Rows are points. The last column is the point's height on a tilted bowl or saddle (a function of degree 2), plus a little noise. Along how many of its main directions does it bend up, bend down or stay straight?
In the rows, 128 means zero.

Points (10 x 3):
[[144 116 123]
 [130  87 170]
 [ 65 130 171]
 [116 155  94]
 [110 134 112]
 [178 145 115]
 [130 167  86]
 [179 113 148]
 [ 99 118 138]
 [143 126 109]]
Directions: 2 up, 0 down, 0 straight

Points (10 x 3):
[[155 106 115]
 [129 135 121]
 [120  75 108]
 [111 105 112]
 [118 134 123]
 [165  96 120]
 [120 134 121]
 [114 209 208]
 [131 108 108]
 [103 137 131]]
Directions: 2 up, 0 down, 0 straight

Points (18 x 4):
[[111  76 142  96]
 [102 123 114 113]
 [131  98 111 105]
 [ 66 113  73  89]
 [154 141 148 104]
 [117 170  99 105]
 [177 119 107  87]
 [111 115 111 112]
 [133 147 126 113]
 [144  90 104  96]
 [164 121  95  92]
 [120  97 102 105]
 [140 161 121 109]
 [114 125  62  95]
 [151 103 128 100]
 [118  84 158  95]
 [103 140 149 110]
 [141 171 172  97]]
Directions: 0 up, 3 down, 0 straight

Points (24 x 5):
[[134 146 116 147 140]
 [112 144  89 158 162]
 [136 128 124  92 118]
 [103 135 144 163 156]
 [118 117 135 181 177]
 [142 147 109 158 154]
 [107 125 106  92 134]
 [133 135  59 136 176]
 [111 113 172 119 136]
 [155 166 138  73 141]
 [144 129 117 146 140]
 [158 126 151 146 133]
 [113 161 113 136 140]
 [162 164  92 154 171]
 [161 202 145 139 175]
 [138 126 135 154 142]
 [112 101 100 101 138]
 [139 140 150 148 138]
 [191  68 129  70  96]
 [134 118  96  92 131]
 [134 124 111 188 189]
 [130 118 100  95 129]
 [108 165  73 146 163]
 [130 100 129  83 116]]
Directions: 3 up, 0 down, 1 straight

Points (24 x 5):
[[136 131  79 115  89]
 [146 120 130 132 120]
 [131 101 157 121 126]
 [192 150 141 141  75]
 [ 66 142 210 110  77]
 [136 134 138 112 121]
 [153 145 195  85  79]
 [141 149 119 124 110]
 [140 107 192 101 104]
 [ 92 107 128 127 134]
 [ 95 141 165 143 130]
 [149 109 183 148 102]
 [142  90  88 156  79]
 [ 95 140 107 165 125]
 [181 111 143 135  94]
 [160 155 185 122  82]
 [143 118 136 141 119]
 [125 112 137 103 128]
 [ 97 131 135 122 133]
 [147 104 116  80 115]
 [155 139 119 126 107]
 [ 80 125 129 157 142]
 [100 156 118 160 123]
 [129  92  90 137  97]]
Directions: 0 up, 3 down, 1 straight

Points (46 x 7):
[[165 118  93 132 101 111 145]
 [140  76 157 124  71 131 100]
 [129 152 115 128 168 153  90]
 [110  39 139 166 145 131 132]
 [ 87  83 128 116 119 160 136]
 [133 140 201  82 116 121 105]
 [170  91 120  82 150 127 133]
 [102 131 153 153 133 123 152]
 [129 136 174 110 133 102 109]
 [135 156 182 140  80 137 121]
 [113 143 133 115  99 170 177]
 [118 156 128 141 134 117 121]
 [106 153 116 127 140 128 130]
 [ 94 121  93 132 165 102 150]
 [112 150 157 153 144  86 118]
 [ 99 142 155 125  63  89 159]
 [122 127 136 112 144 151 128]
 [112 149 138 106 143 157 134]
 [134 140 133 106 118  92 147]
 [126 119 146 156 130 124 141]
 [128 129 180 124 101 134 129]
 [134 105 129  96 140 130 126]
 [143 117 155 148 146 112 120]
 [133 167 103 139 125 108  94]
 [161 111 182 133 101 141 115]
 [115 161  81 125 121 117 105]
 [137  76  99 148 155 120 155]
 [149 148  98  97 198 111  54]
 [163 138 143 153 146  56 124]
 [161 120 123  97 127  64 181]
 [124 132  93 146 107 122 129]
 [113 132 154 134 108 200 207]
 [160 138  91 139 116 173 137]
 [203 104 183 119 138 171 137]
 [138 119 198 130 151 119  61]
 [113 108 148 118 113 160 152]
 [127 125 170 109 139 195 148]
 [133 103 183 123 113 116 101]
 [ 82  90 121 126 177 143 128]
 [133  94 132 139 117  99 146]
 [141 146 117 155  60 101  98]
 [125 176 118  99  85  99 149]
 [122 111  75 152 127  80 161]
 [ 86  81  90  90 145 116 124]
 [126 167 107 125 136 148 102]
 [132  99 153 124  84  94 126]]
Directions: 3 up, 3 down, 0 straight
